Rows are points. The points of each table are mixes of a few directions, plus a little noise. Count the directions of each table, and those that both share. Where both have some left over, give the other angles between the two spaces (their principal angles), to ten degrees, smallest first.
(in the rows, 128 means zero)

First, 6 rows:
[[118 144 120]
 [ 63 144  78]
 [203  93 185]
 [ 90 181 100]
 [116 156 120]
 [177  49 164]]
Second, 5 rows:
[[ 81 115  91]
 [165 144 158]
 [115 196 120]
 [130   9 126]
 [148 176 145]]
Directions: first 2, second 2, shared 2

First (8 x 4):
[[135 111 127  84]
 [140  85 117  77]
 [158 141 141 195]
 [105 117 105 225]
 [125 134 134  68]
 [126 191 159  97]
 [146  99 112 247]
 [ 89 146 128  30]]
Second, 7 rows:
[[ 63 126 100 127]
 [221  96 148 178]
 [128  83 101 206]
 [ 81 132 112 101]
 [166 218 189  73]
 [ 80 153 121 108]
 [157  89 124 103]]
Directions: first 3, second 3, shared 3

First (10 x 8):
[[146 160 119 127 127 137 156 102]
 [134 157 136  79  95  78 171 105]
 [151 143  61 161 110  93  86 147]
 [125 115 157 127 148 133 130 134]
 [105 100 144 126 131 148 116 139]
 [112  97 160 131 150 148 117 143]
 [104 119 149  96 110 135 149 117]
 [108 116 111 128 109 144 114 131]
 [145 145 103 144 128 123 122 126]
 [150 127 141 160 172 142 118 137]]
Second (8 x 8):
[[127 128 129 127 129 129 128 121]
 [138 127 117 134 124 120 125 180]
 [118 129 139 122 132 135 131  76]
 [126 128 130 127 129 129 128 119]
 [151 125 102 142 119 110 121 249]
 [129 128 128 128 128 128 128 130]
 [111 130 147 118 134 140 133  41]
 [124 128 133 126 129 131 129 107]]
Directions: first 4, second 1, shared 0; angles 50

First:
[[103 143 147 204 162 183 154  67 120 158 208]
 [ 92 127  73  80 131 119  50 164 166 116 146]
 [171 113 119 108  85  80 167 143 141 102  51]
 [124 138 144 227 141 169 199  48 132 150 186]
 [121 142 182 181 164 177 157  89  83 160 178]
 [160 109  96  48  81  59 109 190 149  90  32]
 [119 134 143 154 144 151 136 108 117 142 158]
 [133 118 119  21 117  86  53 215 115 107  66]]
Second:
[[127 130 100 211 114 140 194  57 175 128 162]
 [152 112  72 126  76  78 162 125 189  94  74]
 [134 124 106 147 111 118 152 110 156 119 122]
 [134 125  89 197 102 124 193  67 184 119 142]
 [148 114 108  57  99  78 100 184 137 101  58]
 [124 130 165  51 150 126  60 195  73 134 107]
 [118 135 126 199 137 158 171  69 144 141 178]
 [125 129 165  49 149 125  59 197  73 133 104]
 [ 90 153 223 115 213 205  61 148  21 182 206]]
Directions: first 3, second 2, shared 2

First:
[[133 169 189 172 156 157 127 175 120 107  85 136]
 [176 237 107 214 148 133 156 107 114 107 107 150]
 [ 74 144 121 123 148 159  51  83 205 121 155 127]
 [ 61  31 216  60 134 157  76 194 153 133 117 107]
 [108 126  41 102 112 112  95  37 177 142 189 126]
 [153 177  24 147 113 100 138  35 143 135 173 137]
 [131 143  53 123 115 109 121  57 150 137 169 130]
 [107  28 177  62 110 121 135 188 104 144 120 109]
 [183 122 169 148 120 110 206 202  44 126  79 131]
 [155 104 182 130 125 123 175 201  70 127  86 126]]
Second:
[[154 117 128 158  41  97 202 155 101 148  33 106]
 [ 55 156 220 153 129 177  88 149 174 121  33  86]
 [112 112  10  65 114 147 108  79 185  94 197 173]
 [165 147 120 105 193 154 161 171  71  79 166 172]
 [127 152 210 151 208 178  81 196 133  92 142 164]
 [148 146 160 147 149 154 142 186 111  99 106 157]
 [180  94 101 131 135  58 132  90  84 181 215 123]
 [ 76  67 165  85 109 108 105 108 133 171 119  67]
 [ 97 146  68  98 146 117 104  31 145 141 182 101]
 [165 142  98 189  55  91 156 115 143 154  87 131]]
Directions: first 3, second 6, shared 3

First (8 x 18):
[[120 142 103 142 115 133 123 145 138 122 139 143 144 121 157 112 133 124]
 [125 159 154 147 117  84 114 148 151 110 139 143 130 107 101 117 134 121]
 [138  96  92 113 138 181 149 112 105 142 119 106 123 147 161 146 117 133]
 [138 104  85 121 133 179 148 121 111 136 124 110 127 142 167 143 118 130]
 [152 132  68 153 116 167 153 156 133 106 143 110 126 116 173 148 113 115]
 [ 82 114 114 104 128 149 104 104 113 165 121 165 167 155 175  81 152 144]
 [ 96 170 219 132 121  27  81 131 157 124 131 173 138 110  54  87 155 130]
 [174 108 189 114 155 104 153 107 117 119 108  75  69 127  37 190 102 127]]
Second, 9 rows:
[[103 114 137 150 180 132 166 147 177  67 130 151 181 207  75 147 113  87]
 [101 179 104  97 134  88  97 129 147 157 146 123  83 131 148  80  76 155]
 [154 139 121 127 136  76 139 151  61 148 119  99 152  76 168 137 120 165]
 [144 111 139 124 151 149 147 147 185  87 120 135 159 168  98 149 154 100]
 [108 144 122 125 152 104 112 166 111 145 137 106 118 132 153 123 115 144]
 [126 121 127 160  90 106 128  99   7 173 125 117 121  52 168 131 115 161]
 [154 118 131 109  84 172 119  82 173 127 121 149 102 117 109 118 156 114]
 [114  97 144 144 129 180 122 138 149 114 130 133 124 161 109 149 166  97]
 [147 128 126 115  97 143 123  94 142 134 123 139 111 108 124 118 136 129]]
Directions: first 3, second 5, shared 0; angles 70, 70, 80

First (8 x 20):
[[165  66 149  76 161 132 166 162  92 114 110 109 173 185  95 120 135 132
   93 165]
 [ 90 190  34 178  48 137 117  90 121 115 167 170 113  98 150  96 134  87
  177  68]
 [182  40 249  68 230 109 146 196 126 150  71  74 165 162  88 155 118 171
   80 203]
 [142 115 109  64 124 168 160  81 105  65 180 124 106 170 128 148 139 165
   52 153]
 [ 88 182  33 183  55 134 116  99 125 132 142 171 125 124 155  94 141  70
  182  65]
 [103 169 116 127 115 152 111  65 161 112 160 137  67 128 167 166 135 153
   95 121]
 [127 147 155 170 124  95 106 159 136 146 132 124 130  31 110 111  99 136
  183 118]
 [127 114 181 158 167  97 104 174 158 190  63 115 146 126 130 133 123 111
  162 131]]
Second:
[[124 133 127 136 126 126 123 127 134 134 125 130 125 125 132 129 128 125
  134 123]
 [ 83 183 119 204 110 109  77 118 182 187  95 148 101  99 171 135 129  93
  188  83]
 [ 79 188 118 211 108 107  72 117 187 192  92 150  99  97 174 136 129  90
  192  79]
 [ 91 173 120 191 113 113  86 120 173 177 100 144 106 105 163 134 129  99
  177  91]
 [181  63 139  38 149 150 188 140  64  59 167 104 160 162  78 120 126 169
   58 181]
 [174  72 138  51 146 147 180 138  73  68 162 108 155 157  85 121 127 164
   68 173]
 [101 162 122 175 117 116  97 122 161 164 108 140 111 110 154 132 129 107
  164 101]
 [193  49 141  19 154 155 202 142  50  43 176  99 167 169  66 118 126 178
   43 193]]
Directions: first 4, second 1, shared 1

First (10 x 32):
[[155 169 139 126 119  86 102 113 128 115 120 141 120 145 125 110 118 138
  170 129 157 114 129 129 145 114 134 131 141 134 127 115]
 [152 157 141 106 106  99 134 138 116 103  99 138  92 132 142 103 129 147
  145 129 126 105 124 120 130 158 126 108 150 195 120  90]
 [130 127 130 118 119 129 142 139 122 120 116 128 114 124 136 123 133 133
  121 128 116 122 126 124 122 147 124 117 133 159 124 113]
 [123 128 123 150 146 126 100 105 140 145 153 127 159 138 111 141 118 115
  142 127 154 141 133 138 139  85 134 152 116  61 136 159]
 [ 96  89 112 154 157 167 121 118 142 161 166 115 173 123 111 160 128 104
  103 127 128 157 133 139 124  92 129 152 101  45 137 175]
 [140 135 137 100 104 122 158 153 113 104  95 131  86 119 149 109 139 146
  118 128 101 108 122 116 117 180 121  98 146 214 119  86]
 [149 162 136 126 121  95 106 115 129 119 122 138 122 143 125 113 119 136
  163 129 153 116 130 128 143 116 133 131 138 131 128 119]
 [ 93  80 111 147 153 175 137 129 138 156 157 112 163 116 118 159 132 106
   90 127 113 155 131 135 117 110 126 143 103  68 134 167]
 [114 115 121 146 146 141 114 115 137 145 151 123 156 130 115 144 124 114
  125 127 139 144 132 135 131  99 130 146 114  72 135 157]
 [128 119 132 104 110 137 164 156 115 112 102 126  96 114 148 118 140 139
  104 128  92 116 123 118 112 178 120 101 140 201 120  97]]
Second (9 x 32):
[[121 118 120 135 143 138 128 108 125 134 156 135 117 120 136 118 122 121
  123 119 147 144 139 126 112 127 132 127 134 109 136 106]
 [155 249 106 137  62  19 131 119 112  73 115 140 104 173  99 103 120 118
  198 112 166  65 106 165 211 143 144 117 129 154  90 157]
 [160  87 161 137 122 134  93 156 122 131 116 111 128 120 153 138 132 134
  170 127 129 135 131 122  96 131 123 138 115 122 123 110]
 [114 120 122 112 150 154 131  99 145 152 129 144 145 122 117 124 115 133
   97 132 129 156 141 122 127 113 127 140 140 127 142 114]
 [115 117 133 141 159 137 124 137 126 129 148 119 130 127 134 138 143 129
  111 143 122 118 121 113 111 103 129 117 129  93 150 151]
 [112 129 125  87 137 159 143 108 161 159  85 147 172 129  96 134 113 145
   78 144  99 155 133 125 155 115 121 150 140 167 134 133]
 [134 153 133 117 124 108 140 137 119 108 118 133 103 132 136 114 137 140
  126 136 121 102 119 118 130 140 128 105 144 162 132 119]
 [138  74 148 139 130 156 109 156 129 141 124 107 142 115 144 151 135 127
  141 129 115 144 131 125  98 127 121 141 107 108 126 130]
 [105 104 105 147 126 146 155 134 113 125 162 118 113 114 137 133 135 104
  108 110 124 134 129 138 113 153 129 118 114 108 120 131]]
Directions: first 2, second 6, shared 2

First (8 x 32):
[[149 104 108 159 150 148 151  93 113 111 139 129 164 137 115 128 147 136
   96 124 109 136 126 121 140 140 123 136 130 125 118 139]
 [132 166  93 153 161 142 134  64  85 164 125 126 158 117 110  98 129 114
  102 165  60 167 144 126  89 104 109 168 122 104  80 156]
 [118  82 175  85  76 113 116 233 213  67 134 133  80 139 167 175 128 152
  179  82 249  70 106 131 196 155 165  58 151 165 212  93]
 [133 154 103 133 150 150 143 108 150 121 143 121 150 105 138 124 149 136
  140 168 143 143 131 120 145 117 146 114 166 135 145 165]
 [155  94 110 164 152 147 154  89 104 108 141 129 170 141 111 130 152 138
   91 119 103 134 126 118 143 146 120 138 126 128 114 137]
 [ 68 130 154 107  35 111  71 227 156 128  60 173  67 158 151 143  35 107
  123  67 160  98 128 174 108  77  86 175  80  69 109  51]
 [151 129 126 135 169 119 145  75  85 153 148 106 145 121 106 111 156 122
  122 145  78 148 131 110 106 151 132 128 123 147 109 152]
 [119 164 155  88 131  93 111 135 121 171 131 107  87 108 131 116 127 115
  174 150 121 130 130 123  97 132 144 110 125 151 138 134]]
Second:
[[146  96 160 141 157  91 176 154  90 130 163 100 196 149 109 175 124 104
  130  90 128 126 103  94  94 150 140  92  62 147 122 118]
 [122 150 121  94  97 145  84 124 143 136 111 161  58 108 115  94 115 132
  115 120 140 110 149 169 126  94 111 170 169  82 130 119]
 [144  90 157 145 157  84 184 155  92 117 159  95 208 156 118 185 126 107
  131  93 128 129 100  84 103 156 141  76  63 160 127 116]
 [106 150  95 105  82 149  85 112 172  99  79 157  60 116 155  97 123 151
  114 153 139 121 152 154 173 101 108 141 209 110 148 122]
 [133 135 142  82  99 121  96 146 121 134 127 159  72 117  94 117 102 114
  106  79 149  95 140 166  99  90 109 161 143  69 129 102]
 [130 108 127 169 159 116 173 124 121 116 139  91 201 148 153 160 148 131
  145 153 112 154 108  82 144 167 147  81  95 185 128 143]
 [137 126 135 174 179 140 160 113 108 165 162  96 188 129 129 131 156 127
  158 158 101 159 114 105 115 165 155 127  71 169 107 164]
 [105 169  87 113  92 178  67  93 178 128  82 163  42 101 152  66 134 159
  125 178 126 131 160 172 171 100 113 175 212 104 135 143]]
Directions: first 4, second 3, shared 0; angles 40, 50, 50

First (11 x 32):
[[118 139 119 127 162 133 136 146 129 123 121 121 121 109 114 151 149 126
  123 121 121 137  93 113 141 117 140 118 120 112 130 134]
 [134 122 133 128 109 125 124 118 128 130 132 132 132 139 136 115 116 130
  131 132 132 123 148 136 121 134 121 133 133 137 127 124]
 [ 94 166  97 126 242 144 155 189 131 114 106 106 106  64  80 206 199 120
  111 104 105 157   7  78 173  91 167  94  99  75 135 148]
 [125 131 125 128 138 130 131 134 128 127 126 126 126 122 124 134 134 127
  127 126 126 131 118 124 132 125 132 125 125 123 129 130]
 [127 129 127 128 132 129 129 130 128 127 127 127 127 126 126 131 131 128
  127 127 127 129 123 126 130 127 130 127 127 126 129 129]
 [142 113 141 129  82 121 117 103 127 134 137 137 138 154 147  96  99 132
  134 137 137 116 176 148 110 144 112 141 140 149 125 120]
 [119 139 120 128 160 132 136 146 129 124 122 122 121 110 115 150 148 126
  123 121 121 137  95 114 141 117 139 118 120 113 129 133]
 [127 129 127 128 131 128 129 130 128 128 127 128 127 126 127 130 130 128
  128 128 127 129 125 126 129 127 129 127 127 127 128 129]
 [144 110 143 129  75 120 115  99 127 135 139 139 139 158 151  91  94 132
  136 139 139 114 185 151 107 145 110 144 142 153 125 119]
 [140 115 139 129  86 122 118 105 127 133 136 136 136 151 146  99 102 131
  134 137 137 117 172 146 112 141 114 141 139 148 126 121]
 [139 116 138 129  91 123 119 109 127 133 135 135 135 148 143 103 105 131
  133 136 135 119 166 144 113 140 115 139 137 145 126 122]]
Second (11 x 32):
[[121 140 120 115 145 120 131 105 117 118  97 108 120 111 126 121  57 115
  137 134 112 125 158 115 134 110 151 108 101 100 141 123]
 [134 141 122 121 150 154 138 158 154 153 141 115 138 137 134 104  68 149
  129 129  83 128 149 115 130  94 147 128 132 117 128 121]
 [ 83 127 122 117 124 124 133 117 119 114 133 142 122 140 102 158 167  93
  129 150 131 116 107 137 100 133 137 141 103 143 129 164]
 [141 135 121 131 137 138 119 155 133 149 133 118 136 126 136 106  70 158
  138 114 111 134 151 116 136 113 126 125 153 115 134 119]
 [123 122 141 121 124 112 148  73 126  93 103 130 114 121 125 150 186  83
  109 150 141 121 109 139 128 140 144 118  75 132 120 122]
 [ 98 132 122 118 131 124 128 112 114 116 113 131 121 124 111 146 120 104
  129 140 122 122 128 130 110 122 145 128 101 124 134 149]
 [113 117 126 140 107 135 116 170 132 144 177 155 139 156 117 143 202 142
  132 123 151 127  92 142 109 151  94 160 173 165 120 156]
 [159 121 138 141 120 127 125 133 135 133 134 129 132 126 145 117 150 147
  121 115 142 136 123 130 144 140 111 127 149 133 121 106]
 [134 122 120 136 114 116 113 165 128 143 175 126 138 150 133 113 146 153
  158 116 167 126 118 123 144 158  78 141 195 147 130 130]
 [153 128 133 131 132 127 132 124 136 130 125 117 129 124 143 112 116 138
  126 123 129 131 137 123 147 128 125 118 133 121 126 104]
 [148 124 141 139 125 129 123  96 113 116  78 137 120  94 135 138 125 126
   99 116 119 141 135 138 124 119 150 114  94 110 126 113]]
Directions: first 1, second 5, shared 0; angles 70

First:
[[143 155 127 202 161 124 136 147  70 130 123 129  61 159  83  86 172 214
  120  86 177  80 107 148 107 161 167 138 101 108 116  89]
 [ 95  52  82  59 131 128 125 116 134 179 133 147 122 108 134 173  36 116
  111 198 139 198 165 169 142  63  66  78 157 204  97 143]
 [122 137 160 115 105 101  92 149 161  97 144 143 182 111 152 120 159 120
  151 134  75 100 114 127 114 149 147 124 111 115 131 168]
 [148 178 158 187 134 123 127 144 112  96 125 120 119 145 116  89 196 159
  139  77 128  70 100 110 111 178 176 157 101  78 142 113]
 [144 164 164 108  93 137 128 113 182  85 124 108 200 115 169 136 156  42
  149 110  73 123 120  69 142 145 137 163 139  85 170 150]
 [159 175 144 136 114 164 167  93 150 103 107  86 150 137 143 136 146  47
  130  88 121 136 126  57 154 139 130 179 151  82 176 105]
 [147 147 125 122 123 161 166  93 138 126 111  96 132 134 136 145 115  64
  121 112 137 155 137  82 155 119 113 158 154 109 157 107]
 [144 157 124 222 172 121 137 154  51 133 123 131  37 167  68  75 181 243
  115  78 193  69 104 159 100 167 177 136  91 106 108  80]
 [ 76  39  91  77 137  87  79 161 119 177 156 183 115 104 123 144  64 201
  122 210 127 154 147 222 107  85  93  49 118 216  63 169]
 [105  76 104  54 110 132 124 111 162 154 132 137 161 101 155 175  55  72
  123 187 108 192 157 137 147  77  73  99 159 178 119 156]]
Second (9 x 32):
[[106 157 121 102 126  84 110 188 127 110 116 148 140 123 162 138 113 135
  129 107 141 109 134  61 170 169 147 130 158  71 111 125]
 [138 106 106 121 157 145 126 115  89 166 146 161  95 159  48  93 147 163
  144 139 121 147 103 224  91 108 116 132  86 203 143 129]
 [140 154 189 132  84 127 110 123 181  76 128 109 192 104 188 127 165  79
  136 121  75  94 131  80 126 149 145 138 135  74 145 160]
 [106 104  20 177 207 112 159 114  80 184 155 125  73 151   7 141 115 205
  167 130 182 166  59 223  86 110 146 136  45 236 123  82]
 [123 100 119 133 138 132 128 129 103 152 126 136  88 131 120 125 106 166
  104 145 156 134 147 158 123 109 113 101 135 148 102 121]
 [115 120 128 118 138 101  96 171  99 137 136 172 109 137 113 101 137 187
  129 132 129 106 125 162 119 143 137 109 118 135 106 140]
 [160 142 169 185  97 167 152  41 207  84 145  51 205 101 143 145 183  45
  161 128  64 126  92 127  82 113 146 162  80 136 180 146]
 [145 106 198 150  73 166 138  82 173 101 107  74 142  90 225 151 109  81
   72 154 126 116 195  77 138  97 101  95 182  77 108 142]
 [120 162 103  33 133 116 132 189  94 142  92 176 109 155 146 131  78  90
  109  97 158 155 165  41 217 154 102 149 213  72 134 107]]
Directions: first 3, second 5, shared 2; angles 70
